Each row is a point. A path goes straight from each point to the next, and from the last back to the first. The post is the endless flat space through its rows: a point in 2 columns, a line in 3, a plane in 4, and so on, so that a path can go around it. Count how often the path circles the post. Going back the other way cancels.
(in the rows, 128 means zero)

Post (2 x 3):
[[148 148 150]
 [124 121  82]]
Path (26 x 3):
[[202 159 140]
 [179 135 165]
 [144 114  98]
 [135 110  50]
 [135 151  77]
 [ 83 150  93]
 [113 120 123]
 [144 111 131]
 [212 125 172]
 [141 141  81]
 [136 170 138]
 [123 152 153]
 [ 79  85  45]
 [126 161 138]
 [146 187 126]
 [155 131 100]
 [180 104 125]
 [115  88  82]
 [105 142 143]
 [133 199 159]
 [148 133  74]
 [158 128 112]
 [138  97  92]
 [109 129 143]
 [112 156 124]
 [131 158 112]]
Times around: 1

Post (5 x 6):
[[166 143 197 145 120 125]
 [ 85 114  80 112 108 172]
 [103 111  94  78 165 175]
 [141 106 152 135 161 124]
 [148 128 139 120 111 111]]
Path (21 x 6):
[[119  87  75 146 134 121]
 [ 77 111  84 156 106 142]
 [135  97 120 143 168 124]
 [112 115 121 126 142 116]
 [ 66 107 167 135 148 198]
 [136  75 122 109 172 110]
 [107 101 110  66 108 157]
 [102  85 106 122 138 142]
 [148 124 180 162 115 156]
 [180 131 150  91 126 147]
 [145 140 158  99 108 154]
 [155 120 170 129 117  82]
 [156 136 159  86  92 123]
 [147  97 134 108 180 150]
 [ 60  94 106 172 149 233]
 [140 120 116 159 133 144]
 [152  99 140 176 118 142]
 [143 129  89 100 171 103]
 [105 107 112 178  74  94]
 [176 142 225  68 171 121]
 [108  85  55 104 110 126]]
Times around: 2

Post (8 x 9):
[[163  81 151 106 152 106 145 152 151]
 [119 119 115 137 122 107 149 122  96]
 [109 152 126 139 107 124 111 113 107]
 [ 80 136  84  97 114 118 105 141 124]
 [137 139 101 128  98 142 127 106  98]
 [108 177 100 117 113 138 135 112 127]
 [219  97 161  99 166  72 156 159 167]
 [126 135 116 118  81 120 153  98 126]]
Path (29 x 9):
[[116 139 116  90 104 143 141 146 133]
 [159 113 110 160  98  84 218 112 112]
 [136 126 130 112  89  70 162 127 181]
 [183 115 131 100  79  80 201 133 173]
 [107 116 114 135  79 167 188  86  83]
 [ 87 145 108  97 163 101  88 142 112]
 [ 91 204  74 108 129 102  95 116 140]
 [166 173 106 152 122 105 176 105 127]
 [116 157  92  80 130 126 113 174 175]
 [148  98 107 123  74 112 149 108  76]
 [187 104 137 100  87 159 147  94 136]
 [136 153  78 119 118 110 133 104  91]
 [152 131 146 135 115  88 129 125 151]
 [123 117 150 146  92 107 123 117 116]
 [ 87 116  90  97 139 131 156 166 120]
 [100 140 112 131 121 134 142 103  54]
 [133  75 141 134 133 147 146 114 105]
 [ 93  68  99 144  76 106 123 113 116]
 [107  99 114 100  46 119 183 103 177]
 [125 156 106 112  92 134 171 115 110]
 [114 185 112  90  95 143 184  97 140]
 [136  74 121 106 132 126 135 117 118]
 [128  94 109 154 110 107 127 111  99]
 [143 210 106  76 109 146 105 137 249]
 [246  97 139 100 122 102 210 134 146]
 [168 151 130 105 135  97 157 141 107]
 [141 113 111  88 136 127 114 131 117]
 [ 59 140 145 166 131 110  99  93  62]
 [147 182 120  93 100 164 148  82 127]]
Times around: 4

Post (11 x 12):
[[183  97 138  94 163 171 136 152 153 126 152 150]
 [116 165 134 147 108 181 109 146 132 145 128 108]
 [103 120 138 143  70  99  99 161 145 186 130 125]
 [165 162 120  94 133 169 139 110 151 105 149 146]
 [ 84 114 141 175 102 174  91 120 142 140 121 139]
 [100 120 122 151 127 123 108 106 117 149 139 108]
 [100 122 148 145 138 113 111 128  96  97 122 120]
 [101 106 116 158  82 147  89 136 113 120 134  98]
 [120 100 110 106 131 116 120 124  74 130 116 158]
 [190 127 117  87 151 134 102 146 174 141 113 143]
 [ 91 115 135 178  70 148 132 114 120 142 102  89]]
Path (25 x 12):
[[166  92 137 128 191 117 142 172 112 148 108 131]
 [ 95 125 103  99 120 150 102 134  90 117 176 159]
 [115 135 153 123 119 196 173 122  75  71 121 105]
 [130  92 112 109  58 131 140  63 130 159 125 152]
 [163 121 133 135 111 126  92 157 129  83 116 157]
 [147 145 127 153 104 157 138 148 146  96 108 123]
 [120 103  98 126   7 167 112 156 138 132 110 127]
 [105 121 163 107 111 206 130 113 130  88 151 155]
 [115  69  89 131 109 168  56  84 110 146 161 149]
 [132 156 106 143  76 130  98 160 121 181 135 137]
 [ 82 104 115 186 109 127  67 121 122 108 129 145]
 [ 79 163 147 138 112 120  80 180 149 138  68 137]
 [ 35 113 178 156 120  72 119  72 131 115 166 138]
 [ 87 126 144 185 116 181  76 102 158 160 168 100]
 [153 114 126 130 104 136 112 153  96 117 179 133]
 [ 92 140 111 138 138 106 105  89 114 143 123 189]
 [105 155 122 124  81 110 127 164 145 152  58  98]
 [114 122 124  75 167 100  83 139  65 127  88 139]
 [157 129 168 141 111 169 125 121 152 161  96 113]
 [166 111 103 112 133 171 110 116 128 170 162 154]
 [120 124  88 132 125  24  93 139 110 149 117  77]
 [137  82 177 126 171 149 156 135 143  70 128 143]
 [121  86 121 147 103 166 142  89 119  99 106  92]
 [172 120 147 140  75 164 149 134 126 167 146  64]
 [180 138  99 120 139  93  98  94 140 162 158 109]]
Times around: 5
